Every row gives one point. Examples show where two turns around zero, p and q, send a point. Write where each new point lands after one turn and then the other. Backwards means that the second turn is done in reverse. Each puzzle has new turns, and all numbers are rounded.

Turn p:
[-0.48 -0.36] -> [ 0.24 -0.55]
[0.50 0.01] -> [0.10 0.49]
[0.12 0.11] -> [-0.08  0.14]
[0.36 0.03] -> [0.05 0.36]
[-0.50  0.21] -> [-0.32 -0.44]
Turn q:
[0.09 0.38] -> [ 0.05 -0.39]
[0.37 0.01] -> [-0.34 -0.14]
[ 0.20 -0.19] -> [-0.25  0.11]
[-0.66 -0.20] -> [0.55 0.42]
Where do these land?
q, then p: [0.37 0.36] -> [ 0.41 -0.32]
p, then q: [-0.16  0.18] -> [0.16 0.18]
p, then q backwards: [ 0.27 -0.34] -> [-0.43 -0.04]
q, then p: [0.18 0.08] -> [ 0.10 -0.17]
q, then p: [-0.66 -0.27] -> [-0.35  0.62]

Turn p:
[ 0.18  0.16 -0.03] -> [ 0.16 -0.03 -0.18]
[-0.19  0.31  0.12] -> [-0.23  0.13 -0.28]
[-0.23  0.37 -0.28] -> [-0.28 -0.27 -0.34]
[ 0.24 -0.84  0.19] -> [0.35 0.17 0.80]
Turn q:
[ 0.23 -0.15  0.19] -> [0.32 0.06 0.06]
[0.03 0.34 0.45] -> [ 0.25 -0.44 -0.25]
[-0.16 -0.10  0.22] -> [ 0.10  0.07 -0.26]
[-0.11 -0.09 -0.86] -> [-0.68  0.31  0.45]
Where do these land?
q, then p backwards: [ 0.11 -0.01  0.15] -> [ 0.18 -0.02 -0.04]
q, then p backwards: [-0.63 -0.11  0.61] -> [0.22 0.85 0.06]
q, then p: [ 0.59  0.11 -0.13] -> [0.26 0.53 0.15]
q, then p backwards: [-0.05 -0.20 -0.53] -> [-0.41 -0.23  0.32]
q, then p: [-0.03  0.22 -0.11] -> [-0.14  0.05  0.20]

Turn p:
[-0.15 -0.39  0.35] -> [-0.18 -0.50  0.10]
[-0.19  0.40 -0.35] -> [-0.05  0.54  0.15]
[0.30 0.66 0.07] -> [0.62 0.36 0.15]
[-0.12 -0.63 -0.09] -> [-0.48 -0.34 -0.27]
[ 0.15 -0.04  0.02] -> [ 0.09 -0.05 -0.11]
Turn q:
[-0.30 -0.65  0.31] -> [0.38 0.68 0.09]
[ 0.01 -0.16 -0.49] -> [-0.48  0.18  0.06]
[ 0.21 -0.15 -0.14] -> [-0.15  0.04  0.25]
[-0.18  0.41  0.22] -> [ 0.21 -0.28 -0.35]
[0.26 0.55 0.11] -> [ 0.05 -0.61 -0.05]
Where do these land?
p, then q: [-0.17 -0.24  0.08] -> [ 0.08  0.28 -0.09]
q, then p backwards: [0.02 0.62 0.23] -> [ 0.39 -0.41  0.35]
q, then p: [ 0.36 -0.66 -0.15] -> [ 0.39 -0.20  0.63]
p, then q: [-0.21  0.28 -0.15] -> [ 0.19 -0.27 -0.19]

Turn p:
[ 0.22 -0.42 -0.09 -0.76] -> [-0.23  0.85 -0.15 -0.13]
[-0.24 -0.40 -0.20 -0.07] -> [ 0.16  0.17 -0.45 -0.06]
[-0.06  0.48  0.48  0.65] -> [ 0.31 -0.67  0.52  0.27]
[ 0.03 -0.22 -0.15 -0.29] -> [-0.10  0.32 -0.19 -0.09]
[ 0.22  0.20 -0.04  0.50] -> [-0.16 -0.47  0.08  0.29]
[-0.05  0.19 -0.29 -0.37] -> [-0.25  0.12 -0.03 -0.43]
[-0.11  0.17  0.29  0.35] -> [ 0.27 -0.32  0.22  0.16]
Turn q:
[ 0.05 -0.05  0.44  0.00] -> [-0.28 -0.01 -0.33 -0.11]
[-0.17  0.42 -0.40 -0.07] -> [ 0.24  0.34  0.43 -0.08]
[-0.22  0.03 -0.36 -0.32] -> [0.37 0.27 0.12 0.24]
[-0.07 -0.52  0.62  0.55] -> [-0.78 -0.47 -0.29  0.22]
[ 0.41  0.11 -0.30 -0.16] -> [ 0.45 -0.15  0.07 -0.26]
Where do these land?
p, then q: [-0.25  0.13 -0.05 -0.08] -> [ 0.22  0.03 -0.20 -0.01]
p, then q: [ 0.08 -0.65  0.44 -0.33] -> [-0.09  0.05  0.44 -0.73]
p, then q: [-0.11  0.59  0.26 -0.11] -> [-0.15  0.07 -0.64 -0.03]
p, then q: [ 0.16  0.10 -0.23 -0.18] -> [-0.01  0.30  0.03  0.17]
p, then q: [ 0.11 -0.17 -0.41  0.71] -> [ 0.04 -0.47  0.37  0.59]

Turn p:
[-0.15 -0.18 -1.02 -0.01 -0.14 -0.23] -> [-0.54  0.90 -0.18  0.14  0.07  0.04]
[ 0.11  0.24  0.22  0.02 -0.11 -0.19] -> [-0.01 -0.18  0.32 -0.10 -0.07  0.13]
[-0.07  0.10 -0.11  0.59 -0.01 -0.20] -> [ 0.03  0.29  0.25 -0.16 -0.43 -0.24]
[ 0.19  0.25  0.32 -0.09 -0.13 -0.21] -> [ 0.01 -0.29  0.34 -0.11 -0.01  0.24]
[-0.32  0.28  0.09 -0.21  0.40 -0.20] -> [-0.27 -0.31  0.06  0.45 -0.23 -0.04]
[ 0.40  0.22 -0.22  0.06 -0.07  0.30] -> [-0.24 -0.03 -0.14 -0.51  0.13 -0.06]
[-0.28 -1.27  0.19 -0.20  0.06  0.79] -> [ 0.98  0.19 -0.97  0.35  0.54 -0.19]
[-0.20  0.16  0.25  0.03 -0.19  0.13] -> [ 0.13 -0.17  0.25  0.04  0.16 -0.22]
[ 0.31  0.20  0.26 -0.20  0.19 -0.19] -> [-0.09 -0.40  0.05 -0.08 -0.14  0.34]
Turn q:
[-0.35 -0.38 -0.08  0.31 -0.07 -0.27] -> [-0.20 -0.05 -0.07  0.34  0.37 -0.38]
[ 0.41 -0.19 -0.15  0.03 -0.21  0.10] -> [-0.08  0.01  0.31  0.29 -0.17  0.25]
[ 0.31 -0.09  0.15  0.18  0.38  0.12] -> [ 0.05 -0.51  0.02  0.02 -0.21  0.09]
[ 0.16  0.24  0.11  0.35  0.33 -0.07] -> [ 0.17 -0.32 -0.16  0.00 -0.35 -0.23]
[-0.08 -0.34  0.29 -0.03 -0.14  0.39] -> [-0.16 -0.11 -0.22  0.15  0.25  0.45]
[-0.20 -0.25 -0.13 -0.29  0.06  0.21] -> [-0.32  0.01  0.08 -0.21  0.27  0.17]
[-0.27  1.00 -0.42 -0.20 -0.17  0.25] -> [-0.09  0.77 -0.27 -0.60 -0.58 -0.14]
[ 0.43 -0.33 -0.03 -0.28  0.00 -1.17] -> [ 0.68 -0.08  0.92  0.22  0.40 -0.47]
[-0.40  0.34  0.28 -0.09 -0.18  0.43] -> [-0.03  0.29 -0.60 -0.24  0.02  0.26]
Where do these land?
q, then p: [-0.22  0.69  0.23  0.17 -0.03 -0.37] -> [-0.51  0.22  0.20 -0.33 -0.02  0.54]
q, then p: [-0.05 -0.46  0.12 -0.30 -0.23 -0.01] -> [ 0.06 -0.35 -0.31  0.01 -0.26 -0.28]
q, then p: [ 0.45  0.01 -0.17 -0.25 -0.08 -0.31] -> [ 0.32 -0.41  0.22 -0.23  0.02  0.15]
p, then q: [ 0.35  0.04  0.20 -0.15  0.27  1.33] -> [-0.40 -0.27  1.16 -0.31  0.43 -0.41]
q, then p: [-0.04 -0.15  0.16  0.33  0.12 -0.24] -> [ 0.13  0.29 -0.07 -0.04 -0.32  0.16]
p, then q: [ 0.00 -0.40 -0.25 -0.01 -0.41  0.05] -> [ 0.13 -0.09 -0.03 -0.39 -0.46 -0.07]
p, then q backwards: [-0.22 -0.25 -0.16 -0.16  0.18  0.00] -> [-0.11 -0.02  0.12  0.29 -0.29  0.05]
p, then q backwards: [-0.26  0.51 -0.12  0.36  0.19 -0.44] -> [ 0.37  0.07 -0.71  0.22  0.04  0.04]
